Rows are points. Examples show where two turns around zero, p and q, send a point. Write where each new point lands after one turn and then the other. Backwards means that the second turn is done in reverse. Each puzzle has new turns, and all numbers are rounded.

Turn p:
[ 1.03 -0.87] -> [ 0.69 -1.16]
[ 0.07 -1.52] -> [-0.43 -1.46]
[-1.10  2.39] -> [-0.27  2.62]
Turn q:
[1.30 2.19] -> [-2.29  1.12]
[-1.45 -1.29] -> [ 1.41 -1.34]
[ 0.15 -0.90] -> [0.88 0.22]
Where do these land?
q, then p: [1.91 2.85] -> [-2.30  2.55]
q, then p: [-1.55 -1.07] -> [ 0.66 -1.76]
q, then p: [-0.97  0.01] -> [-0.25 -0.94]
p, then q: [ 0.61 -1.24] -> [1.35 0.29]
q, then p: [ 0.00 -0.55] -> [ 0.53 -0.13]

Turn p:
[-2.08  0.33  0.80] -> [-0.53  1.53 -1.57]
[ 0.96 -1.08  0.12] -> [0.11 0.04 1.45]
[0.25 0.22 2.12] -> [1.63 1.40 0.02]
[ 0.86  0.54 -3.05] -> [-1.21 -2.98  0.09]
Turn q:
[-1.12  1.43  2.20] -> [-1.75  2.25  0.07]
[-0.72 -0.79  0.84] -> [0.66 1.19 0.05]
[ 2.45  0.29 -1.23] -> [-0.22 -2.36 -1.40]
[-0.62 -0.93 -1.81] -> [ 1.32 -1.07  1.29]
Where do these land?
p, then q: [-1.03  0.34  0.72] -> [-0.73 -0.90  0.59]
p, then q: [ 1.32  0.47 -1.49] -> [ 1.85  0.63 -0.60]
q, then p: [-0.14 -1.64  2.10] -> [ 0.91 -2.36 -0.84]
p, then q: [-0.82  1.25  1.68] -> [-0.96 -2.03 -0.09]
q, then p: [ 0.66 -0.42 -3.00] -> [-0.24  1.33  2.79]

Turn p:
[-2.25  0.68 -1.85  1.07] -> [-2.59 -1.03 -1.06  1.11]
[ 0.79 -1.72  1.56  2.01] -> [ 1.90  1.65 -1.18  1.52]
[2.04 1.37 1.25 0.68] -> [ 0.40  2.47  0.19 -1.34]
[ 0.85 -0.31 -1.78  0.50] -> [-0.12 -0.59 -1.73 -0.93]
[-0.28  0.97  0.19 -2.02] -> [-0.41 -0.74  1.88 -0.95]
[ 1.09 -0.01  1.73 -0.80] -> [ 1.39  0.97  1.31 -0.48]
[-2.25 -0.99 -1.09 -1.43] -> [-0.58 -2.72  0.60  1.09]
Turn q:
[ 1.98 -0.12 -0.12  0.96] -> [ 0.76  0.13 -1.87 -0.89]
[-1.23 -1.02  0.18 -1.63] -> [-1.43  1.06  1.22  0.76]
[-2.10 -0.59 -1.29  0.83] -> [-1.76 -1.85  0.76  0.15]
[2.58 1.21 2.14 1.39] -> [ 3.02  0.73 -1.01 -1.99]
[-1.24  0.53 -0.91 -1.55] -> [-0.58 -0.09  0.90  1.97]
Where do these land?
q, then p backwards: [-0.06  0.18 -1.58 -3.94] -> [-2.51 -0.16  2.07  2.72]
q, then p: [ 0.00  0.29 -2.95  1.17] -> [ 0.48 -1.76 -2.24  1.34]
q, then p backwards: [ 0.14  1.08 -0.42  1.39] -> [ 0.26 -1.30 -0.88 -0.87]
p, then q backwards: [-1.57 -0.91  0.45  1.52] -> [ 0.22  0.57 -1.66 -1.64]
p, then q: [ 0.89 -1.34  2.69  0.32] -> [ 2.66  0.12 -1.49 -0.79]
p, then q: [-0.57 -0.21  0.86 -0.21] -> [ 0.54 -0.07  0.08 -0.92]
q, then p: [ 1.18  0.92  0.96 -0.26] -> [ 0.15  0.71 -0.22 -1.63]

Turn p:
[ 0.53 -1.19 -2.09 -0.70] -> [-1.88 -0.07  1.56 -0.78]
[ 0.47 -2.46 -0.99 -1.52] -> [-1.14  1.50  2.22 -1.04]
[0.35 0.48 1.17 2.88] -> [ 1.70 -1.50 -0.03  2.20]
[ 0.18  1.83  0.94 -1.08] -> [ 0.88 -0.17 -1.71 -1.30]
[-1.53  1.33  0.97  0.43] -> [ 0.44  0.25 -2.03  0.93]
Turn q:
[0.70 0.69 1.06 0.21] -> [-0.37 -0.12  1.28 -0.58]
[-0.34  3.23  0.90 -2.37] -> [-3.93 -0.09  0.21 -1.21]
[-0.62 -2.75  1.22 -1.59] -> [ 1.62  0.73 -1.64 -2.47]
[-0.51 -0.03 -0.83  2.67] -> [ 1.24 -1.55  0.55  1.96]
[ 0.20 -0.08 -1.53  0.64] -> [ 0.31  0.31 -0.26  1.59]
[ 0.57 -1.07 -0.83  0.43] -> [ 1.14  0.73 -0.16  0.71]
Where do these land?
p, then q: [-1.46  0.46 -0.18  1.36] -> [ 0.97 -0.94  0.02  1.55]
q, then p: [-0.13  0.38  1.78  2.16] -> [ 1.79  1.49  1.60 -0.13]
p, then q: [ 1.83 -1.66 -1.50 -1.82] -> [-1.28 -0.40 -0.62 -3.08]
p, then q backwards: [-2.03  0.47  1.13 -0.13] -> [-0.08 -0.96 -1.94 -0.97]
q, then p: [ 1.79  0.35 -1.23 -1.58] -> [-0.09 -1.03 -2.48  0.36]

Turn p:
[ 0.96  0.76  2.90 -0.34  1.51  4.00] -> [-0.14  2.84  1.98 -3.07 -1.51  2.14]
[ 0.21  0.99 -0.93  0.36  1.23 -1.57] -> [-0.17  0.62  0.34  2.22  0.44 -0.59]
[ 1.06 -0.84  0.17  0.56 -5.07  0.38] -> [ 2.13 -3.67 -1.01 -1.73 -2.34 -0.74]
[-1.26  0.79 -0.16 -0.60  0.43 -0.48] -> [-0.67  0.22  0.61  0.10  1.06 -1.01]
[-0.42 -0.64  0.17 -0.29  1.68 -1.72] -> [-1.86  0.36 -0.45  1.45  0.72  0.23]
[-0.77 -0.45 -0.77  1.05  0.28 -0.24] -> [ 0.24  0.51 -1.26  0.36  0.52 -0.58]
[ 0.23 -0.62 -1.38 -0.73 -0.06 -0.36] -> [ 0.48 -0.87 -0.23  0.67  1.10  0.55]
Turn q:
[ 0.57 -1.68 -1.66 -2.01  0.83 -1.99] -> [ 0.25  0.80 -2.49 -0.09 -2.27 -1.59]
[ 0.54 -0.03  0.88  1.04 -0.78  1.98] -> [-0.06 -0.81  1.87  1.07  0.24  1.14]
[-1.61  2.21 -0.81 -0.25 -1.14  0.75] -> [-0.38  2.02  1.05  0.12  2.13 -0.46]
[ 1.16 -1.40  2.05  0.91 -0.98 -0.67] -> [ 1.98 -2.29  0.08  0.35 -0.34  0.58]
[ 0.42  1.17 -0.66 -1.73  1.95 -1.23] -> [-0.80  1.54 -2.40 -0.99 -0.36  0.63]
[-2.13  0.71 -0.02  2.40  1.27  1.28] -> [-2.18 -0.83  2.01 -1.68  1.30 -0.21]
[ 1.12 -0.17  0.21  3.60 -0.04  1.28] -> [-1.54 -3.05  1.30  1.15  0.98  0.55]
[-0.72 -1.84 -0.01 -2.31 -0.02  0.45] -> [ 1.05  1.38  0.51 -0.38 -2.39 -0.55]
[ 0.65  1.03  0.01 -1.65 -1.08 -1.85] -> [ 1.66  1.24 -1.94  0.45  0.72 -0.10]
Where do these land?
p, then q: [-1.65 -0.18  0.73  2.51  0.15 -1.00] -> [-0.31  0.82 -1.46  0.05  1.70 -2.19]
p, then q: [ 4.85  2.94  1.17  0.33 -1.07  0.13] -> [ 3.58 -2.34  2.05  2.76  1.41  1.65]
p, then q backwards: [ 0.45 -0.84 -1.16  0.07  0.34 -0.37] -> [ 1.23  0.68  0.28  0.09 -0.55 -0.38]
q, then p: [ 0.11 -1.32 -0.17 -0.88 -0.93  1.24] -> [ 0.20 -0.46 -0.05 -0.29 -2.02 -0.74]
q, then p backwards: [-1.38  2.20  0.45  0.32 -0.04 -0.83] -> [-1.85 -0.47 -0.89 -0.85  0.81  1.40]
p, then q: [ 0.69 -0.73  1.03 -1.31 -1.00 -0.92] -> [ 0.86 -0.28  1.56 -0.28 -1.20 -0.94]
q, then p: [-0.55 -1.38 -0.74 -0.72  1.66  2.22] -> [-0.49 -1.25  0.45 -2.14 -0.58 -2.01]
q, then p: [-1.84 -1.78 -1.92  1.53 -0.87  0.24] -> [-2.78 -1.19 -0.94  1.13 -0.80 -1.20]
p, then q backwards: [-0.68  1.09  0.61 -1.85  1.75 -0.71] -> [-0.94  1.23 -0.99  1.11 -0.15  2.09]

Turn p:
[-2.39  0.98  0.13  0.98  2.93 -1.95 -0.20 -1.06] -> [ 1.88 -1.09  2.10  0.74  0.75  0.46 -0.77  3.19]
[-2.59  1.43 -0.71 -3.25 -0.04 -0.11  0.62 -1.09] -> [-1.05  0.65 -0.46 -1.91  3.11 -0.12 -0.75  2.40]
[-1.33 -0.06 -1.22 -0.16 -0.86  1.41  0.28 -0.19] -> [-0.18 -0.71 -1.75 -1.38  0.20  0.16  0.39  0.64]
[ 1.27  0.00  2.07  1.00 -0.78  0.22 -0.94  1.14] -> [-0.37 -0.11  0.17  1.98 -0.66 -1.40  0.91 -1.55]
[ 1.21  1.57  1.01 -0.62  1.06  1.21 -0.01  3.20] -> [-0.92  1.84  0.16  1.85  0.30  0.45  3.19 -0.13]
[ 0.38 -0.12 -1.48  0.96 -1.39 -1.41  1.02 -0.35] -> [ 0.10  0.24  0.52 -1.85 -1.93 -0.60 -0.71  0.03]
[ 1.08 -4.48  3.06  0.57  0.56 -0.54  0.42 -1.10] -> [-1.60 -2.21  0.73  2.75 -0.93  1.28 -3.06 -2.34]
[ 0.93  0.31 -1.93 -0.32 -1.05  0.08 -1.23  0.78] -> [ 0.96  1.85 -1.42 -0.79 -0.70 -0.47  0.27 -0.49]
[ 1.44  0.37 -0.92  0.84 -0.43  1.08  0.03 -1.33] -> [ 1.18 -0.46 -0.05 -1.38 -0.14  0.24  0.52 -1.74]
Turn q:
[-0.14 -0.44  1.26 -1.26  2.63 -0.36  0.39 -1.12] -> [-0.37  0.53  2.79  0.08 -0.14 -0.39 -1.15  1.47]
[ 1.19  0.45  0.51 -0.72  0.89 -1.84  0.08 -2.25] -> [-0.21  0.54  1.14 -1.24  0.68 -1.42 -2.45  0.01]
[-2.12  2.32 -0.26  0.25 -2.65 -1.40  1.50  1.96] -> [ 0.94  0.52 -0.20 -1.28  0.05 -0.18  3.10 -3.55]
[ 0.29  0.08 -2.31  1.70 -0.49  1.15  0.69 -0.27] -> [-1.33 -1.85 -1.37  0.79  1.11  0.77  0.13 -0.97]
[ 1.45  0.68  1.84  0.93 -1.88  2.37  0.26  2.88] -> [-1.12  2.76 -2.65  1.11 -1.30  1.27  1.97 -0.19]
[-0.53  0.10  1.53  0.52  0.87  0.24 -1.97  0.91] -> [ 1.27  0.75  0.26  0.90 -2.01  0.98 -0.56  0.30]
[-0.90 -1.33 -1.27 -0.60 -0.08  0.60 -0.50 -2.25] -> [ 0.72 -1.78  0.23 -0.65  1.74  0.71 -0.74  1.40]
[-1.16 -1.15  1.13 -0.39  0.66 -3.05  0.42 -0.34] -> [ 2.08  0.46  2.04  0.29  0.47 -2.22 -0.28 -0.26]
[ 1.92 -0.71 -2.43 -0.43  0.05  2.29 -0.87  0.49] -> [-1.99 -1.93 -2.25  0.00 -0.62  0.49  0.00  1.78]
Where do these land?
p, then q: [ 0.97 -1.36  1.43  0.87  5.18  0.99 -1.87 -0.38] -> [-2.39  1.01 -1.89  3.99  0.54  2.29 -2.22  0.58]
p, then q backwards: [-0.12  1.62  0.53 -1.89 -0.79  1.20 -0.15 -0.07] -> [ 0.55 -0.24 -0.18 -0.37 -1.65 -0.06  2.24 -0.55]
q, then p: [-0.09 -1.02 -0.68  0.22 -0.45  0.09  1.06  1.78] -> [-0.53 -0.68  1.03 -0.95 -1.57  0.58 -0.17  0.71]
p, then q: [ 0.93  0.07  0.91 -0.37 -0.26  1.25  0.96 -0.43] -> [ 0.13 -0.18  1.40  0.04  1.31  0.62 -0.24  0.63]
p, then q: [-1.20 -0.88 -2.26  0.78 -0.62 -0.79 -2.12 -0.16] -> [-0.48 -1.12 -2.64 -1.01 -1.38 -1.40 -0.25 -0.14]
p, then q: [-0.94 -0.29  1.43  0.67 -1.93  0.07  1.34 -0.99] -> [ 2.46 -0.52  0.89  0.15  0.71 -1.05  0.47  1.01]
p, then q backwards: [ 4.01  2.09 -1.83  0.34 -1.16 -1.39 -1.60  1.13] -> [-0.64  1.74  3.62 -0.39 -1.38 -2.89  0.28  2.01]
p, then q backwards: [-0.40  2.25  1.29  0.64 -1.07  0.72  1.53 -0.01] -> [-0.52 -0.08 -1.55 -1.80  0.20 -0.53  2.10  0.81]
p, then q: [-1.13 -1.26  1.25  0.41 -0.54 -1.69  0.58  0.74] -> [ 2.47  0.03 -0.74  0.78 -0.51  0.21  0.67 -0.78]
q, then p: [-0.88 -0.54 -2.64 -2.58  2.87  0.25  1.20 -0.63] -> [-3.25 -0.87 -0.52  3.01 -0.39  0.34 -1.69  1.02]
p, then q backwards: [-1.16 -0.70  0.58  0.91 -1.24 -0.70 -0.95 -0.97] -> [ 0.99 -0.88 -1.22  0.21  0.56 -1.47 -1.02 -0.29]

Turn p:
[ 0.58 -1.77  0.96 -1.13 -0.08 -0.36 -1.52 -0.27  0.22] -> [-2.04  0.71  0.30  0.11 -0.67  1.50  0.55  0.04  0.70]
[-0.88  0.66  1.24  2.34 -1.47  2.16  1.21 -1.06  1.25] -> [ 0.03 -0.01 -0.70 -3.35  1.89 -1.24 -0.66 -0.49 -1.30]
[-1.54  1.24 -0.02 -1.67  1.26  0.16 -2.24 -1.64 -3.12] -> [ 1.97 -0.08 -2.30  0.71 -0.02  3.09  0.11  0.54  2.50]
[ 2.23 -0.08 -0.56  1.00 -1.12  1.16  1.55  1.82  0.77] -> [-0.61 -0.11  2.44  0.39  1.57 -1.72 -1.25 -0.52 -1.19]
[ 1.03 -1.48 -3.14  0.82  1.90  0.75  0.56 -1.75  0.66] -> [-0.54  0.76 -0.37  1.01  0.61 -1.77 -0.32  4.02  0.09]
[ 0.25 -1.65 -1.29  1.25  1.14 -0.87  2.11 -0.32 -0.31] -> [ 0.59  1.10  0.80  0.51  0.13 -2.12  1.67  1.70 -0.22]
[-0.06  1.08  1.85  0.13  0.12 -1.25 -1.91  0.59 -0.28] -> [ 0.54 -0.68  0.65 -0.91 -1.68  2.14 -0.14 -0.90  0.08]
[-0.14  1.42  1.34 -1.90 -2.18 -1.03 -0.38  0.23 -1.33] -> [ 0.68  0.61 -0.60  0.87 -0.13  2.04 -0.16 -2.98 -0.45]
[ 2.73 -1.12  0.55  0.01  1.38  0.87  0.89  2.07  1.25] -> [-1.84 -1.56  3.12  0.74  0.90 -0.58  0.41  0.73 -0.60]
[-1.35  1.59 -0.87 -2.08  1.03 -1.39 -0.91 -2.95 -0.62] -> [ 1.22  0.11 -3.55  1.35 -1.12  1.91  0.42  1.13 -0.27]
[-3.11  1.01  0.74  0.73 -1.83  0.91  1.73  2.03  1.00] -> [ 0.59 -1.28 -0.92 -1.74  0.28 -2.67 -0.02 -3.32  0.07]
[ 0.25 -0.89 -0.80  0.51 -0.16 -1.11 -1.09  1.25  0.52] -> [-0.58  0.42  1.12  0.29 -1.76 -0.59 -0.62  0.05  0.58]
Turn q:
[-0.16  1.63 -1.69  0.48 -2.81 -0.43  0.21  2.25 -0.48] -> [-0.49 -0.12  0.34  1.16 -1.05  1.82  1.85  3.10 -0.13]
[-1.15  1.26 -0.32 -0.10  1.49  0.28  1.72 -2.53  0.84] -> [ 2.16  0.09 -1.13 -1.51  1.01 -0.59 -2.23  0.66 -0.62]
[ 0.36  0.52 -0.38 -1.60 -0.57  0.55 -0.95 -0.64 -0.15] -> [-0.79 -0.81  1.04 -1.03  0.25  0.37 -0.58  0.52  0.93]
[ 1.25 -1.19  0.65  0.17 -0.22  0.84  0.56 -1.24 -2.03] -> [ 1.09 -0.07  1.18 -1.46  0.58 -0.19  1.62 -1.54  0.22]
[-0.30  1.21  0.93  0.31 -0.08 -0.02 -1.21 -0.98 -0.03] -> [-0.48  0.24  0.04 -0.14  1.48 -1.14 -0.18  0.78  0.71]
[-3.50 -2.46  0.54 -0.70 -1.13  0.47  0.21  0.33  3.25] -> [ 0.19 -0.90 -3.27  0.73 -3.09 -0.89 -1.37 -0.33  2.62]
[ 1.47  0.59  0.71  1.70 -0.47  0.43  1.40  0.98  1.75] -> [ 1.16  2.71  0.65  1.40 -1.00  0.01 -0.12  0.43 -0.04]
[-0.88 -1.44 -0.96  1.26  1.07  1.28 -1.27  0.02 -2.45] -> [ 0.05 -1.14 -1.14  0.16  2.08  1.44  1.69 -1.93  0.34]
[ 1.37  1.16  0.49 -2.51  0.37 -0.01 -0.24  2.03  0.62] -> [-1.12 -0.83  2.66  1.29 -0.98  0.18 -1.57  0.41 -0.42]
[ 3.43 -0.34 -1.26  0.69  0.22 -0.56 -0.46  0.17 -0.50] -> [-1.22  2.01  1.72 -0.81  0.20  1.55  0.82 -0.90 -1.31]
[ 1.86 -3.59  0.11  1.04  1.26 -0.15 -0.07  1.35 -0.96] -> [-0.57  0.76  0.21  0.58 -0.86  0.75  1.66 -3.94 -0.95]
[-3.76  2.65  1.20 -0.74  0.88 -2.67  0.09 -1.74  0.15] -> [ 0.03 -1.95 -2.30 -0.36  1.39 -3.32 -1.60  2.75 -1.33]
Where do these land?
q, then p: [-0.57  0.16  1.19  1.63 -0.73  1.37  0.98  2.38 -1.61] -> [ 0.60  0.51  2.27 -1.24  1.31 -1.51  0.56  0.98 -1.86]
q, then p backwards: [ 1.97 -0.80  1.80 -1.67 -2.62  2.19  2.13  0.17  1.64] -> [-0.46 -0.89 -0.68  2.51  0.55 -2.54 -2.04  2.73 -1.84]
p, then q: [ 1.35 -1.00  1.86  0.67  0.94  0.55  0.29  0.08  1.58] -> [ 1.07 -2.45 -0.08  0.83 -0.66 -1.23  0.15 -0.83  0.09]
q, then p backwards: [-0.06  0.19 -1.99 -1.43 -3.49  1.06 -2.49 -2.01  3.55] -> [-1.26 -2.89 -0.46  1.20  0.69  1.58 -5.14 -1.10  0.05]
q, then p: [-2.52  0.46 -1.03  0.51  2.71 -1.05 -0.11  0.79 -1.02] -> [ 1.02  1.35  0.67  0.60  0.15 -0.82  0.05  2.57  2.66]
q, then p: [ 0.31  1.71 -0.48 -1.09 -0.04 -2.56  0.31  0.44  0.12] -> [ 1.13  0.29  0.78  0.22 -0.53  0.33  0.51 -1.95  2.20]
q, then p: [-0.84 -1.03 -1.18  1.66  0.22 -1.29  0.57  0.33 -1.38] -> [ 1.34  0.89 -0.23  1.44  1.72 -1.28  0.25  0.66  0.36]
q, then p: [-0.11 -1.63  1.63 -0.67 -0.51  1.64  0.64 -0.87 -0.03] -> [-1.72  0.86 -0.30  0.12 -0.47  0.59  0.17  0.41 -2.31]
p, then q: [ 1.68  0.63 -1.54 -0.68  1.89  0.33 -0.33 -1.13  0.36] -> [-0.38  0.18 -0.37  2.56  0.14  1.25  1.38 -0.94 -0.03]
q, then p: [-1.24  1.43  0.60  1.79  1.01 -1.13  0.28 -0.29 -2.34] -> [ 1.82 -0.10  1.70  1.51  0.04 -0.67  1.76  1.65  0.57]
p, then q: [ 0.03 -0.11 -0.87 -0.71  0.62 -1.12 -2.28  0.10 -0.88] -> [-0.08  1.43 -0.04  0.91 -0.48  0.75  0.29  0.95  2.06]
